Each row of a before or after table is a point. The points were changed in one or more steps. Then noise was added and the rows were shuffled. The steps act on how far a point lies along the listed directions, d1 being the first. What was done? A step turns or swaps two directions, mirrors them in a line or flattens them onto one, adds a multiple of one to another, or multiplies one. Angles are multiples of 10 degrees, from the lower direction toward the higher: turns from -170 to 170, lines from 10 to 170 but not 90. Use the fewest steps. Two steps may share a direction if one is a turn and the other turns, adds or multiplies; they go together, in the order done. Otherwise the lowest direction goes first.

Directions:
(1): [-22 -28  37]
(2): [24 28 35]
(3): [ 39 -32  -1]
Before:
[[-12  29  16]
 [ 52 -20 -44]
 [ 26  27  33]
 [  0  37  29]
 [  5   6  15]
 [-11 -13  36]
 [ 44 -16 -34]
 [ 28  -1 -23]]
After:
[[  8  45   5]
 [  9 -27 -39]
 [ 30  40 -13]
 [ 12  16   3]
 [ 11 -62 -61]
 [ 17  20  32]
 [ -6  38   7]
 [ 16 -55 -48]]
Steps: add -0.5 times d3 to d1; turn d1 and d2 by 60 degrees

Directions:
(1): [  8 -45  27 -12  43  19]
(2): [  0   5 -35 -17  43 -43]
(3): [ 23   4 -47   8  11  48]
(4): [54 34 27  8 14 -7]
(5): [-30  16   8  54  31   4]
Before (8 x 6):
[[ -2  15  -6  10  -7  13]
 [ 53  56  33  20  23   4]
 [-17  -6  19  19  11  44]
 [-36 -26   1 -28 -46 -21]
 [-40 -19   8 -22   2 -39]
 [  0 -28 -25 -15   7  33]
 [ 42  70  27  15 -11 -15]
 [-27 -43  35 -45 -21 -13]]
After, 8 rows:
[[ 58  43  38 -20 -25 -11]
 [  2  -3 -62  -9  38  12]
 [ 42  55  50   7  -6 -27]
 [-46 -29  12   2   7  -5]
 [-37  14  35  33 -38  35]
 [  6 -38 -31 -16  -8  55]
 [  3 -22 -12  10  24  76]
 [ -2   5  15  -6 -27   4]]
Steps: turn d1 and d5 by 70 degrees; multiply d2 by 2; mirror d3 and d4 in the line at 100 degrees

Directions:
(1): [  5  -6 -15  65  32  33 -28 -19  10]
(2): [ 19  33 -19  41 -36 -41   2  27  24]
(3): [ -5  29  -4   1  55 -27 -11  34 -43]
(4): [ 64  11 -20 -19 -18  32 -22   9 -29]
(5): [-22 -25 -60 -26   2 -13 -41  11  20]
(6): [-44  28  19   3 -30  40 -31  34  -5]
Before:
[[ 13  22 -13   9  54 -44  -5  14 -13]
 [ 56  26 -40 -17  60 -55  -7  18 -42]
 [ -6   6 -21  13  18  -2 -40   3  10]
 [ 57  54   7  -9   2   5   1  38 -54]
 [ 15  14  13 -72   8 -11   9  37 -39]
 [ 23  -2 -19 -10 -16 -25  16  13   6]
 [ 14 -22 -41  22  15  22 -29   4  21]
 [  1  -9 -47  12  10  30 -42   5  15]
 [-38   2 -78  36 -17 -41 -34  15  50]
 [ 23  23   6   4  29 -14   5  -4 -25]]
After (10 x 9):
[[ 47 -18 -33 -27 -14  67 -39 -10 -11]
 [-11  34  74  33 -12   1  70 -24 -10]
 [ 28  -4  21   2  34  19  20 -11 -31]
 [ 87 -27  23  11   8  65  26 -78  -5]
 [  6  16  25   6 -34  -3   8 -11  22]
 [ 32 -29  25  12   8  40  14 -57  22]
 [ 21   5  29 -17 -33 -11  47   9   9]
 [ 16  27  17  -8 -51 -10  33  19  15]
 [ 19 -21  -4 -11   0  26  -6 -40   5]
 [ 48   7 -40  38  16  34 -45  16   1]]
Steps: turn d1 and d3 by -140 degrees; turn d1 and d4 by 20 degrees; add -1 times d6 to d2; turn d2 and d5 by -140 degrees

Directions:
(1): [ 23  15  19 -41  41 -47  17  -7  49  17  27   9]
(2): [-28  39   6  -4   7 -38 -46 -11   3 -18 -60  15]
(3): [-26 -22 -17 -32 -12  18 -65 -28  17  36  29  -2]
(4): [ -7  53 -51  35 -23 -13  20 -17  18  41   8 -18]
(5): [-54 -12  -9 -46  -5   8  45  30   3  30 -34   3]
Before:
[[ 15  -6  44  -9  17 -22 -78 -19   5 -34 -41  12]
 [ 24  46  19  -8  33 -58  36  -1  37  -9 -11  18]
 [ -6  16  -2  36   7  -5 -43  -6  -5 -25 -24  -8]
 [ -5  -5 -26   7   8  10   2 -14  25  39  31 -16]
 [-18 -15  64 -31   9 -14 -13  28 -21 -41 -59   7]
 [ 13   6  37  13  16 -15  50  17  -6 -33 -49   6]
 [ 81 -12  59  45  35 -22 -28 -18   0 -71  19  16]
 [ -4  40  10 -21  17 -52 -46  -8  36  11 -42  20]
 [  4  22  22   6  37 -32  84  38  -6 -22 -43  10]
 [ 10  38  24 -16  57 -84 -16   5  35 -15 -13  12]
 [ 33 -28  -2  12 -14  51  -3   1 -24   7  34 -20]
 [  8  30  11 -13  40 -59 -15 -17  48   4  -4  14]
 [-12  17   9   0  -3 -22 -18 -23  25 -15 -26  14]]
After, 13 rows:
[[ 49   7  30  -8  34 -30  71  16  21 -20  18  12]
 [ 35  21   6  41  -4  -9  63   7  -9 -15 -20  -8]
 [ 48  39  17  56  28 -28  69  17 -15 -33 -10  -3]
 [-15 -21  16 -11  34  -5 -46 -11  18  -4  -7   1]
 [ 47 -30   7 -13  10  11  35  10  32  38  55  -6]
 [-54  -6  -2 -35  -4  -4  96  36  17  27 -52   9]
 [-17 -38  -6  -3  -2  41  19  26 -14   9  12 -17]
 [ 11 -23   5  -3 -10  16  30  -8  18   5  24  -6]
 [ 27 -25  20 -25  36 -30  43  12  42  11  44  10]
 [-40  21  -8 -10 -12  -2 -36   0 -17   7 -61  -1]
 [ 11  34 -28  45 -38   9  61   2   1  34  24 -34]
 [ -8 -27 -28 -14 -23  28  57  11  20  66  20 -26]
 [ 34 -12   5 -26  35 -27  71  33  25  20  56 -11]]
Steps: turn d1 and d3 by -10 degrees; multiply d2 by -1; turn d4 and d5 by -160 degrees

Directions:
(1): [-55  -5  -5  18  25  45 -22  36  -3  -8   5   4  56 -20  -3  -4   8 -29
  -4  70]
(2): [ 23 -49  30  -3  -5  32  66  12   9   1 -28  23  47  33   0  14 -48  26
  -2   4]
(3): [ 63 -17   8  -5   0 -20  -4  45  -6 -51  54   5   2 -35 -28  21 -18 -24
  38  11]
(4): [ 59 -25 -31 -38   2  34 -25 -48 -23   0 -53 -17  11 -24  17 -17   2 -36
  12  19]
Before:
[[ -50   -6   11    7    9   18   16   -7   10   19   -3   18   21   18
    11  -16   -5    3  -24    9]
 [  -7   22  -16    2   -3   -6  -35  -38  -17   12  -30    2  -15   -3
    24  -24   20    7   -9  -17]
 [  10    7   -6   -3  -12  -37  -14   -8  -18  -18   24   -6  -28   -7
    -8   -2   17    6    7  -25]
 [-121   76   13   52    5  -15  -12   34   36   27   17    3  -23   30
     6    7   28   34  -53   -8]
 [ -27   33    2   20   15  -37  -13   25   11   -9   36   -5  -28  -14
    -8   -4   14   -6   -1  -15]
 [ -46  -31    3   11    8    7   13    3    6   11   -9    0   29   10
     7    1    5    7    5   16]
 [ -54   17  -18   -4   -7    6   12  -66    2   63  -68  -20  -20   33
    50  -13    4   42  -45  -19]
 [ -10  -14    1    4    8   32   -8   16   11   -9    2   -6   37  -10
    -3   -2   -3  -19   -3   41]
 [ -45   16   -2    9  -14    4   27  -29   11   50  -47    0  -13   60
    27    3    0   50  -52  -43]
 [  27   -6   -8  -24    6   11  -17  -27   -9   -6   -1  -20    2   -6
    12   -7    1  -12    7   -4]]
After:
[[ -26   13  -18  -16    1    2  -17  -62   -2   33  -27   -3  -23    9
    27  -34   21   -8  -26  -19]
 [  82   -9   10   -8    2  -45   11   31    1  -47   45    0  -25  -31
   -23   14  -23  -16   36  -26]
 [  19  -18  -12  -17   -1   33   -9  -30    4    8  -35  -17   18   -1
    12  -13   -1  -15   -7   17]
 [  30  -18   16    5   -9  -33   10   42  -13  -49   59   11    2  -13
   -28   19  -10    4   24   -5]
 [-101   71  -38   19    7  -31  -61  -32   -2   42    4  -35  -53  -12
    33  -17   52    9  -37    0]
 [ -13   -4    8    0   15   16  -10   20    1  -17   31   -6   28   -5
     0    3   -4   -9    6   22]
 [ -87   70  -31   17   -7  -26  -40  -39    5   54  -20  -22  -59   31
    28  -13   53   27  -55  -44]
 [  -6   24   -4   20    6  -21  -46   26  -15  -29   38   12   -2  -32
    -5   -4   15  -13   14   10]
 [  85   52  -25  -25  -23  -62  -45  -36    1  -15    9  -29  -96  -25
     1    6   18  -10    8  -66]
 [ -25  -17  -22  -11    0   -1   -9  -52   -4   30  -41  -18   -8    8
    24  -17   26    2    2  -11]]
Steps: swap d1 and d4; turn d2 and d3 by -70 degrees; multiply d3 by 2
